Each row of a before or after table is a point. The points were changed in one or more steps. Then noise was added and the rows were shuffled. The steps act on how far a point lies along the listed directions, d1 being the first. What was done? A step turns or swaps two directions, mirrors them in a line or flattens them onto one, adds a multiple of one to another, or multiplies one. Angles are multiples of 10 degrees, from the lower direction toward the higher: turns from -170 to 170, lines from 10 to 170 but not 90. Use the fewest steps. Two steps may share a direction if one is a turn and the other turns, adds or multiplies; they go together, in the order done. Otherwise the lowest direction goes first.
In the rows, 128 means zero.

Directions:
(1): [ 82  87 141]
(2): [147 126 188]
(3): [167  80 114]
Before, 8 rows:
[[127 108 111]
 [165 144 130]
 [123 150 123]
 [120 127 122]
 [132 148 131]
 [135 165 112]
 [112 130  83]
 [137 100 176]]
After (8 x 3):
[[170 111 146]
 [ 90 132  17]
 [160 148 249]
 [117 129 110]
 [120 150  90]
 [129  93  88]
 [132 107 134]
 [119 108 111]]
Steps: mirror d1 and d3 in the line at 140 degrees; multiply d2 by 2.5

Directions:
(1): [204 164 118  82 111 160 132 134]
(2): [152 126  91 137 161  83 202 127]
(3): [157 110  85 190 107 140 107 180]
(4): [116  67  85 108 119 181 147  94]
(5): [ 88 160 134 132  68 150 184 155]
Before (10 x 8):
[[132 159 148 173 114  84 139 145]
 [ 83 176 179  99 161 105 129  99]
 [100 110 100 140 113 124 176 108]
 [ 68 130 152 173 129 120 159 160]
 [133 188 175 104 156  91 139 109]
 [142 159 172 112 169  70 119 117]
 [110  84  97 208 105 104 115 191]
 [136 183 141 177 158  36 141 169]
 [ 97  90  94 160  72 186 147 148]
 [ 68 112 136 155 149 109 143 121]]
After (10 x 8):
[[139 172 155 174 114  76 136 151]
 [ 85 127 139 148 146 112 141 126]
 [ 85 142 153 166 127 122 159 164]
 [125  95  98 201 103 106 114 195]
 [ 99  80  84 154  70 199 151 141]
 [110 134 115 144 115 107 169 122]
 [132 195 181 108 158  83 137 115]
 [ 87 172 173  94 160 112 130  95]
 [149 221 165 185 162   8 130 189]
 [144 170 178 116 169  63 115 123]]
Steps: multiply d1 by 0.7; add -1 times d2 to d4

Directions:
(1): [ 84 109  74 156  76 157 158 174 153 102  85 134]
(2): [ 92 128 121 215 158 131  85 129 154 128 180 100]
(3): [127  83 165 112 179 136 190 188 153 136 149  94]
Before:
[[123  89 185 116 183 141 158 166 155 131 165  99]
 [149 103 158  62 148 110 180 130 125 147 138 126]
 [122 127 125 187 115 109  77  92 137 131 146 116]
 [132 125 127 147 126 133 130 141 158 128 121 124]
 [124 156 124 122 103 116 116 120 113 121 120 150]
 [122 115 145 174 180 122 132 166 127 124 197 105]
 [133 100 205 134 238 112 154 172 155 152 214  89]
 [ 93 107 116 224 169 154 113 137 160 121 162  92]
 [112 104 124 140 126 144 153 152 151 137 143 134]
 [150 136 137 105 125 107 138 119 136 144 123 143]
 [113 152  99 142  65 145  84 110 113 123 106 154]
 [122  99 153 138 152 146 141 148 127 150 135 108]
 [ 65 126  77 198 100 130 114 144 144 120 114 144]]
After:
[[125 162 108 194 130 112  68 108 102 117 175 140]
 [153 124 216 125 247  81 113 103 116 179 218 103]
 [121 130 105 125  93 128 156 141 147 127  96 150]
 [ 81  78  94 198 104 146 150 183 176 113 118 102]
 [165 142 165 129 154 111 104 101 141 146 149 119]
 [110  85 155 117 134 159 167 194 145 138 140 105]
 [102 194  72 197  79 119  28  66 117 107 126 173]
 [147 172 155 129 126 110  37  39 100 131 157 159]
 [141 144 151 138 133 127  82  83  92 154 136 130]
 [167 148 183 110 175 105  87  67 109 165 188 141]
 [134 142 101  86  72 112 128  85 107 130  97 161]
 [143 143 160 203 209 118  62  71 125 145 204  94]
 [102 123 121 126 114 136 168 178 137 112 112 135]]
Steps: turn d1 and d3 by 150 degrees; multiply d1 by 3

Directions:
(1): [189 122  67 137 119 105 116 107 122 149 103  61 118  94 119  84 168  96
  73 180 191  96 105 111]
(2): [109 110  94 120 148 142 183 124  74 156 107  76 132 186 124 113 122 223
 116 146  87 154  68 113]
Before, 14 rows:
[[152 126  96 133 135 128 126 125 124 127 126 118 133 120 131 114 141 121
  113 145 140 116 121 132]
 [147 122  87 127 121 122 143 115 104 145 111  89 130 129 126 112 136 140
  110 162 121 125 101 122]
 [121 126 137 125 139 134 140 126 133 129 135 156 124 140 132 141 110 144
  139 105 113 130 146 128]
 [143 115 104 137 127 115 128 112 112 148 124  95 114 129 129 101 139 127
  107 148 153 123 120 126]
 [117 132 145 136 127 130 129 139 134 128 137 151 134 116 125 143 114 121
  149 105 114 122 141 128]
 [141 119  97 125 122 119 123 111 117 137 116  92 133 136 133 113 143 131
  107 152 145 119 108 124]
 [138 123 118 133 113 118 115 133 143 133 134 119 118 121 136 120 142 119
  115 135 143 123 144 125]
 [128 141 160 132 133 125 110 128 155 117 157 166 125 122 135 138 114 103
  163 104 131 114 165 136]
 [179 124  91 142 122 116 105 105 130 125 113  93 114  89 133 101 149  78
   97 169 191  99 112 118]
 [118 144 164 133 118 143 109 125 148  92 137 159 128 133 143 162 112 102
  149 106 121 130 165 136]
 [113 128 177 128 126 120  93 137 168 113 145 176 135 102 118 150 120  91
  154  98 123 130 168 129]
 [114 127 154 137 118 129 129 149 127 113 130 155 122 109 124 133 113 119
  149 111 109 133 138 130]
 [155 117 101 136 130 117 121 111 116 146 108  79 121 110 128 102 142 128
  101 152 158 115 112 103]
 [159 116  87 136 113 107 137 119  99 151  99  76 117 134 113 101 146 145
   95 168 141 102  91 117]]
After (14 x 24):
[[134 116 113 133 135 126 133 119 107 145 111  89 122 132 130 113 127 155
  117 139 127 129 110 105]
 [128 131 151 140 111 123 116 148 139 112 130 156 120  91 122 127 118  93
  145 114 129 122 150 132]
 [128 110  91 130 127 123 171 125  72 156  95  73 122 177 112 109 130 204
  109 161  99 128  69 114]
 [160 134 129 141 119 123  89 118 151 106 132 139 115  85 135 125 134  58
  124 138 179 103 141 131]
 [124 112 111 134 133 122 141 118 105 149 124  98 119 146 129 110 130 154
  117 140 128 133 113 126]
 [128 137 144 143 120 122 115 137 143 125 136 151 131  97 124 142 121  94
  141 111 135 110 150 131]
 [140 153 169 138 107 130  75 124 177  79 142 175 124  94 145 161 124  45
  143 107 155 108 192 141]
 [139 143 191 139 108 104  47 139 211  95 158 205 129  50 120 154 135   8
  153  93 170 100 209 137]
 [125 113  83 121 133 134 171 118  79 156 107  78 137 165 127 115 125 194
  114 161  90 143  78 117]
 [137 126 130 135 109 118 106 135 154 125 138 136 119 112 138 126 139 106
  121 126 143 122 158 128]
 [130 124 126 126 138 130 137 123 131 134 131 146 124 135 130 132 117 140
  128 113 122 126 141 126]
 [149 150 171 141 119 114  74 129 186 103 166 187 120  83 138 140 122  38
  162 102 166  92 197 142]
 [143 126 106 131 138 132 128 127 125 125 130 129 136 125 134 123 133 129
  123 137 131 123 122 133]
 [123 115 102 122 131 127 138 113 106 139 118  95 137 159 136 120 131 162
  117 147 121 132  97 122]]
Steps: multiply d1 by 0.4; multiply d2 by 2.5

Directions:
(1): [130 163 156  94 126 197 116 159 158 116 139  78 154 119 131 108  82 140
 134 130  85 125 129 141 189 167 138  90 195 179  73  89 101 173 127 103
  98  42 152  92 176 158 110 118 105 113 155 164 127 133 164 192 125 172
  78  95 157  67 178 190 171 162 103  75]
(2): [137 116  80 178 124 122  72 151 120 135 149 155 160 125 159 112 118  86
 161 186 130 122 105 137 153 150 133 163 145  80  76 125 143 163  83 116
 181 137  67  37 188 121 142 129 159  65 124 127 176 116  69 125 179  59
  97 118 100  27 109  80  98  96 150 106]
Before, 13 rows:
[[130 142 149  98 128 157 136 137 143 124 126  96 134 129 121 120 115 149
  126 120 112 128 125 136 153 141 134 112 149 158 130 115 112 132 138 114
  104  90 151 127 140 143 126 117 114 135 137 150 122 126 149 152 123 168
  117 113 147 127 152 148 148 149 121 106]
 [129 137 148 116 130 133 136 126 132 126 122 112 125 136 114 137 129 137
  115 111 126 128 142 124 133 128 124 118 126 142 135 132 127 111 145 130
  108 122 148 149 113 130 120 127 116 137 128 126 115 133 153 131 115 155
  138 134 141 150 133 133 142 141 115 123]
 [129 131 154 109 131 162 142 143 138 116 129  94 139 133 108 118 115 143
  115 119 103 135 131 133 148 139 138  97 149 167 126 115 105 139 143 115
  106  89 163 136 127 142 121 122 119 146 137 146 120 127 150 157 110 168
  105 109 150 137 154 172 157 145 120 115]
 [127 121 137 111 133 107 150 112 115 137 116 146 104 130 105 147 149 125
  106 110 148 135 133 117 100 103 122 120  99 135 167 144 134  99 139 151
  114 165 145 179  80 125 131 125 125 161 123 113 106 128 138 105 115 139
  156 138 125 187 112 124 124 118 130 149]
 [128 140 139 117 118 138 134 139 134 128 132 113 122 128 137 123 126 139
  120 124 118 124 128 130 137 126 122 111 139 139 123 117 125 129 132 124
  115 109 142 137 132 134 121 128 120 129 132 139 117 126 145 146 125 151
  118 125 144 128 136 162 146 146 114 122]
 [131 139 140 116 123 152 122 135 135 131 135 113 128 120 133 121 105 132
  134 129 113 121 127 130 150 141 130 116 155 139 114 119 117 140 124 117
  129 104 136 118 143 136 133 116 120 117 139 140 127 136 140 147 130 133
  116 114 126 112 139 143 146 148 123 107]
 [122 138 135 123 132 146 114 142 133 132 130 113 147 118 139 123 102 127
  134 133 118 118 123 131 147 148 138 117 155 132 104 111 114 138 126 113
  115 101 124 101 148 138 114 126 122 111 135 149 132 128 126 159 131 132
  107 113 132  94 147 146 144 136 121 103]
 [121 136 145 109 123 128 145 116 135 124 120 110 108 127 119 128 143 144
  119 105 136 124 137 126 125 116 122 122 120 141 145 138 126 108 140 134
  100 125 147 160 115 131 125 117 115 155 130 137 119 135 149 132 107 155
  131 125 143 168 134 145 136 140 118 129]
 [125 140 152 102 133 139 141 128 139 120 122 109 124 127 113 121 109 153
  118 108 110 136 136 130 137 128 133 107 138 156 126 111 118 137 142 126
  105  97 145 147 123 138 121 126 109 139 140 142 110 138 147 149 120 169
  120 122 147 144 149 150 160 149 114 121]
 [129 117 139 120 127 114 158 113 123 129 118 127 116 129 112 131 135 130
  118 114 132 127 139 117 108 105 126 122 112 132 154 143 123 108 134 141
  127 137 144 161 106 123 134 136 119 150 135 129 121 132 138 116 112 134
  142 143 134 171 132 127 117 131 135 151]
 [127 129 116 136 131 130  97 148 123 126 138 126 159 124 146 122 113 115
  153 151 124 134 117 134 156 145 132 134 144 112  97 116 142 156 105 119
  155 124  99  77 169 134 134 127 136  90 132 131 151 125 104 145 150 109
  107 118 132  75 133 128 123 130 130 104]
 [125 138 139 110 135 158 133 136 141 125 136 102 134 123 124 120 120 142
  129 127 112 127 137 140 142 142 136 104 156 140 114 125 118 137 136 115
  102  99 144 126 141 143 119 134 114 127 140 143 133 143 150 151 130 147
  113 118 142 123 149 161 152 139 124 121]
 [125 133 147 130 131 126 142 109 126 129 123 126 119 134 118 146 132 146
  120 110 143 128 153 119 115 117 130 123 117 144 154 135 131 110 142 136
  107 134 138 166 108 136 127 131 121 153 119 130 113 127 148 119 110 144
  145 145 134 167 122 144 129 133 126 140]]
After (13 x 64):
[[117 130 163  91 137 103 181  96 127 124 103 124  89 134  91 144 142 171
   94  71 135 141 148 118  86  91 123 108  92 156 188 135 125  90 170 146
   90 143 167 223  59 124 123 131 102 187 128 122  82 142 162 115  91 186
  166 147 148 240 133 144 154 149 115 165]
 [114 144 179  73 126 131 186  98 141 120 106  91  85 131  97 141 150 174
   96  63 136 128 154 120 107 102 117  98 106 176 183 142 116  81 172 143
   63 122 191 228  70 136 116 118  94 201 132 135  84 144 192 132  71 204
  154 131 161 242 149 178 158 163 102 145]
 [126 130 140 117 120 110 155 119 123 130 122 127 103 133 126 136 150 145
  108 105 136 129 135 123 104 101 116 118 106 130 162 136 131  98 145 137
  113 144 148 177  95 125 127 131 120 155 121 123 104 127 146 120 111 152
  149 141 139 183 119 147 136 140 120 152]
 [122 111 105 159 132  95 108 124 109 142 128 156 135 124 144 132 134 108
  138 145 149 119 116 124 109 126 132 152 113  83 130 137 136 116 116 128
  148 165  91 105 129 116 130 134 145 106 114 123 144 120  87 113 145  83
  134 133 104 112 107  89 107 103 144 136]
 [121 156 194  46 134 163 184 117 143 123 109  88 101 126  84 144 121 166
   84  68 113 138 153 120 126 113 125  65 135 208 167 118 103 106 172 142
   53  93 210 223  70 154 107 116  84 200 148 141  68 139 211 155  74 225
  143 121 169 220 165 208 179 166  97 127]
 [120 149 185  90 134 146 176 101 140 121 112  97 105 134  97 153 127 175
   99  71 132 130 171 114 112 111 128  92 123 188 176 128 114  99 170 137
   66 106 185 218  79 149 114 130  95 191 129 138  81 134 194 137  76 203
  153 144 161 220 146 191 159 163 104 144]
 [124 120 144 106 132 106 168 105 122 132 109 127 101 138 106 143 157 156
  108  95 145 134 133 122  95 100 124 128  91 138 192 146 128  83 155 139
  107 154 156 191  77 122 135 123 120 171 117 122 105 126 145 103 104 160
  168 143 135 214 121 117 125 134 132 155]
 [120 114 131 123 137 112 154 109 122 131 124 132 108 130 116 140 154 143
  118 112 143 131 144 128  94 111 130 124 105 113 164 154 131  97 147 136
  110 157 142 171  93 125 128 140 122 152 122 118 123 141 138 106 119 132
  156 144 128 189 119 128 129 120 137 165]
 [134 103  62 194 127  96  51 155 103 137 152 172 177 124 172 115 121  72
  180 203 144 131  96 137 154 150 131 181 131  48  71 130 167 170  65 118
  216 167  34   7 205 116 154 134 174  37 118 116 196 113  37 117 198  30
   99 121  95   9  95  61  77  89 160 106]
 [124 140 170  91 133 128 167 111 133 124 111 104 104 140  96 149 140 159
   96  77 130 130 156 117 111 111 120 102 110 164 171 138 120  87 171 140
   83 127 178 202  74 130 116 127 101 173 126 121  90 140 182 124  87 187
  161 143 153 213 138 151 154 154 106 142]
 [126 140 177  77 129 145 185 113 141 119 112  93 108 126  95 133 120 158
  102  83 114 130 152 117 119 108 127  85 128 179 161 130 102 107 159 138
   85  98 188 198  93 139 118 132  93 178 147 144  92 141 185 142  81 191
  139 135 163 205 162 178 152 162 113 142]
 [130 115 121 140 124 110 127 117 116 137 131 144 112 124 133 133 133 124
  131 131 140 123 124 122 115 117 125 141 115 106 145 142 133 114 124 131
  150 156 118 136 118 117 145 122 136 125 123 119 130 131 114 109 133 101
  145 135 107 144 107 102 119 126 140 140]
 [122 108 156 110 136 107 181 104 119 123 109 120 100 143  90 145 159 157
   91  86 139 141 144 117  84  94 128 110  82 150 201 149 120  81 169 142
  102 156 177 217  53 121 128 130 122 195 117 116  94 129 153 105  85 169
  165 142 141 247 123 145 137 135 128 173]]
Steps: multiply d1 by -1; multiply d2 by 3
